Each row of a before or after table is a point. One or more steps were done to the points. Then noise was added and the rows were shuffled. The steps act on columns, c1 being the first. Write out the steps. A step turns or swaps two columns, mirrors them in a line or flattens them onto one, adds a multiple of one to another, or multiplies or shifts one. Angles are multiples of 10 degrees, from the lower column toward the higher: turns from -170 to 170, lines from 10 to 170 but not 90. Use the fewest steps. Two steps may share a column if one is a turn and the other turns, adds or multiplies; they go together, in the order done. Otherwise the lowest column goes first.
(in the rows, 128 means zero)

Before, 14 rows:
[[156 121]
 [111  87]
 [175 121]
 [197 139]
 [146 136]
 [113 214]
 [123 155]
 [107 158]
 [ 81  68]
 [ 64 141]
 [ 50 112]
 [125  93]
 [184 191]
 [130 114]]
After (14 x 2):
[[110 161]
 [126  94]
 [191 116]
 [111 216]
 [ 84  85]
 [179 109]
 [127 158]
 [180 174]
 [130 107]
 [ 62 162]
 [116  90]
 [ 52 130]
 [155 118]
 [143 132]]
Steps: add -0.3 times c1 to c2

Before (12 x 6):
[[ 93 121 179 109 167 134]
 [112  62 154 114 158 163]
 [139 118  68 113  81  56]
 [151 168 112 108 158 103]
 [ 86 162 136 195  72 122]
 [170  73 119  77  80 143]
 [202 159  60 171 106  93]
 [124 141 116  74 122 117]
 [137 119 114 160 163 144]
 [147 164 170 182 143 154]
 [148  53 182  75  45  51]
 [114  48  82 174  95  70]]
After:
[[ 87 128 118 177 164 165]
 [130 172  68 115 154 150]
 [124 134 142 106 189  98]
 [125 159 148 158 140 140]
 [157 136 144 175  44  70]
 [145  93 146 116  97  47]
 [129 187 108 113  86 168]
 [ 87  97  68  69  17  59]
 [ 94 114 165  77  54 135]
 [101  94 213 168 144  63]
 [142 121 127  70 147 125]
 [167  58 105 187 126 132]]
Steps: turn c1 and c3 by 150 degrees; turn c3 and c6 by -20 degrees; mirror c2 and c5 in the line at 60 degrees

Before (10 x 11):
[[ 99  67 146 149 136 103 190 120  48  98 105]
 [104 135 165 108 106 113 112 141 169 176 114]
 [124 186 112 204 109  63  73  94 129  66 144]
 [ 83  56  24 113 109  73 196 105 117 153 193]
 [138 111  92 123 215 130  92 112 100  72 105]
 [140  58 176  24 137 140 178 140 131 110 102]
 [194 125  56 123  86 150 148 142 124 157  87]
 [148  67 110 122 144 145  99 124 147 123 141]
 [110  57 124  78 166  78  99  55 112  94 114]
 [146  97  46 197 168  91 182  89 160 152 132]]
After, 10 rows:
[[ 78 131 156 195 184 116  59 101  50 119  96]
 [ 96  90  50 189  82 145 150 155 109 146 108]
 [100 182 162 144 109  97 149 132  47 127 109]
 [156 126  62  87 115 192 102 107 118 177  91]
 [ 76 127   9 130 138  79 159 100  52  93 123]
 [109  89 146 105 145 100  80 113 133 175 160]
 [145 123 185 105 236 140 138 113  69 140 130]
 [ 53 134 127 156  48 120  27 112 186  71  94]
 [142 101 108 134 139 143  63 140  72 116 127]
 [126 157 126 195 163 141  56 182 110 112  64]]
Steps: swap c1 and c6; turn c2 and c9 by 80 degrees; turn c10 and c11 by 50 degrees; turn c3 and c11 by 30 degrees; turn c4 and c5 by -70 degrees; turn c4 and c8 by 50 degrees; shift c7 by -40

Before:
[[120 151  53 208 146 169 173  87 115 166 166 129  93 140]
 [121 142 175  73 186 204  86 134 189 185  82 120 170  89]
 [ 87 102  87 167 107 122 168 132 172 109 184 175 168 155]
 [123 167 151 178 149 156 105 157 153 171 119 202 172  90]
 [157 173 131 119 188 134 103  92 128 116 125 112 173 125]
 [114 118 165 136 203 119 104 103 174 186 111 180 147 130]
 [147 166 156 130 172 155 146 103 163 164  31 130 175 136]
 [ 94 117 139 188 113  68 160 180 174  49 160 152  71 146]
 [128 136  71 189  80  76 129 123 206 116 166 164  97 131]
 [207 142 111 162 124 163 201  82 119 174 179 167 113 128]
 [139 147 133 215  96 149 147  68 138 141 185  96 124 179]
 [103 121 173 139 167 155 111  84 176 129  78 171 163  50]
 [126 186 153 114 173 193 113  78 176 125 108 175 138 152]
 [134  69 101 213 128 113 102 161 202  39 143 152 113 170]]
After, 14 rows:
[[146 179 154 108  69 134 102  90 128 121 127 119 176 124]
 [ 64 205 174 178 123 107 106 105 172 183 118 135 151 134]
 [210 117 151 167 114 165 200  85 132 175 157 162 107 101]
 [151 108  38 175 157 107 165 132 167 107 148 164 169 112]
 [214 139  10 126 104 169 171  86 127 165 147 211  94 117]
 [ 88 116 124 149 142  50 159 179 153  46 134 188  79 123]
 [131  93 141 101 113 143 148  68 149 147 137 219 124 118]
 [106 161 183 129  88 144 140 100 169 164  65 129 182 180]
 [166 135  94 148 186  92  99 161 193  42 114 213 111 137]
 [ 95 142 158 204  89 145 105 159 164 174 140 175 170 117]
 [ 91 164 165 176  67 174 115  76 194 123 107 112 141 147]
 [ 52 171 184 169 127 132 115  86 181 128 137 140 165 119]
 [ 63 186 198 121 104 179  82 137 209 187 124  76 174 133]
 [200  77  40 165 129  52 130 124 184 112 152 191  98 108]]
Steps: multiply c3 by 2; turn c1 and c3 by 40 degrees; turn c2 and c5 by -100 degrees; swap c4 and c12; turn c6 and c9 by 20 degrees; flatten c11 and c14 onto the line at 140 degrees
